Every row gives one point. The points of each table are mixes of a few directions, plus a little noise. How many directions does each table use, and how many do they share? Where both have some left over, give the other angles between the two spaces (their principal angles), to ten degrees, smallest first.

First, 5 rows:
[[  9 -24]
 [ 25 -67]
 [ 14 -36]
 [-17  49]
 [-29  78]]
Second, 7 rows:
[[  2   0]
 [-89  15]
 [ 83 -14]
 [-21   4]
 [-45   7]
 [ 76 -13]
 [ -6   1]]
Directions: first 1, second 1, shared 0; angles 60

First (7 x 4):
[[  15   50   38   20]
 [ -15    1  -36   39]
 [ -29   11  -78   84]
 [  14  -18   40  -57]
 [ -18  -14  -49   28]
 [  13   14   30  -15]
 [  18  -44   55 -100]]
Second, 5 rows:
[[ 70 -38 -23 -52]
 [-27  -6  41  84]
 [-48  12  13  10]
 [ 33 -42  -3 -49]
 [-29  73 -28   9]]
Directions: first 2, second 3, shared 1; angles 90

First:
[[-32 -57 -23   1   3  60 -16  42]
 [  7   5   1 -17  -1   1   7 -14]
 [ -1 -45  -7 -18   3  21  18  10]
 [ 21  14   8   7  10 -15  12   8]
 [  0 -40  -2  -6   5   7  19  13]
 [-57 -77 -16  -7 -30  16  -9 -14]
 [  7  80  27  62 -11 -87 -21 -20]
 [ 57 121  11 -22  18  -3 -11 -25]]
Second (8 x 8):
[[-50 -27  -2   1 -19  25  49  16]
 [ 13 -28   3   2  18  10  35  37]
 [-11 -71 -40 -48   3  75 -71  -4]
 [ 30  76  20  40  14 -44   3  12]
 [  6  67  14  31  -2 -34  -3  -1]
 [ 12 -24  15   5   9 -18  61  20]
 [-10  40   6  -2 -28 -40 -32 -62]
 [  7 -37 -19 -28   4  24 -41 -17]]
Directions: first 4, second 4, shared 3; angles 70

First:
[[  5 -13 -10   4  34 -38  16 -63  21 -27  28]
 [ -3   7   6  -2 -19  21  -9  35 -12  15 -16]
 [ -9  24  19  -7 -66  72 -31 121 -40  50 -53]
 [ -6  16  13  -5 -43  47 -20  79 -26  33 -35]
 [  4 -12 -10   3  33 -36  15 -60  20 -25  27]
 [  1  -2  -1   1   4  -5   2  -8   3  -3   3]
 [  4 -11  -8   3  28 -31  13 -52  17 -22  23]
 [  2  -7  -5   2  17 -19   8 -32  11 -13  14]
 [  2  -7  -6   2  19 -21   9 -35  12 -15  16]
 [ -1   3   3  -1  -9  10  -4  16  -5   7  -7]]
Second, 9 rows:
[[ 24 -39 -14   0 -22  47  -8  25  -6  14 -13]
 [-41  38   0  10  18 -58  -7 -19 -26   3 -12]
 [-10 -44  -9  -1  26   6  11 -40  13  -5  21]
 [ 30  50  23  -9 -30   6  -2  46  18 -13   1]
 [-47  41  24  -3  12 -22   2   6 -15  12  -8]
 [-35  60  34 -10 -24   0 -13  60  -6   8  -5]
 [ 70 -31 -55  22 -10 -27 -14 -31  -4 -24  -7]
 [ 34 -10  30 -16  27  38  50 -33  24  10  -6]
 [-24 -65 -32   6   6  10 -18 -16   3  -6  28]]
Directions: first 1, second 5, shared 1

First, 10 rows:
[[-64  86  48  32  -1   2 -24  23 -61 -59  35  16  13 -69]
 [  8 -10  31   2   9 -11  -6  -9  -7 -24  24 -10   5   3]
 [ 12   2 -32 -25   1   3  -5  -2  -6  33 -10  12   4  38]
 [  6 -31 -13 -19   3  22   2  -7  26 -16 -12   7   7   2]
 [-17 -28 -15 -34   7  18  -2 -19   8 -12  -2  13  -5   2]
 [ 13   3  14   6  -2  24 -13   9   9 -32  -7   2  17 -15]
 [  3   4 -33  18   0 -41  53  28  31  12   9   2  38  21]
 [ 15 -35  23  37 -20 -24   1 -33   1  80 -28 -54 -98 -18]
 [ 11 -30  16 -11  11   2   1 -11  14 -31  15  -4  12   7]
 [ 13  38 -40  -5 -10   5  -7  20 -15  49 -24  15   8  28]]
Second, 10 rows:
[[ -2 -12  11  -2   5   0   2  -5   6 -20  10  -1   5  -4]
 [ -9 -48  44 -10  21  -1   8 -19  22 -83  39  -6  20 -18]
 [ -8 -45  41  -9  20  -1   7 -18  21 -78  37  -6  20 -17]
 [ -6 -35  32  -7  16   0   6 -14  16 -61  29  -5  15 -13]
 [  3  17 -15   3  -7   0  -3   7  -8  29 -14   2  -7   6]
 [ -3 -18  16  -3   8   0   3  -7   8 -30  14  -2   7  -6]
 [ 13  70 -64  14 -31   1 -12  28 -33 121 -58   9 -30  26]
 [  4  20 -18   4  -9   0  -3   8  -9  34 -16   3  -9   7]
 [  9  53 -48  10 -23   1  -8  21 -24  90 -43   7 -22  19]
 [  0  -1   1   0   0   0   0   0   0  -2   1   0   1   0]]
Directions: first 6, second 1, shared 1
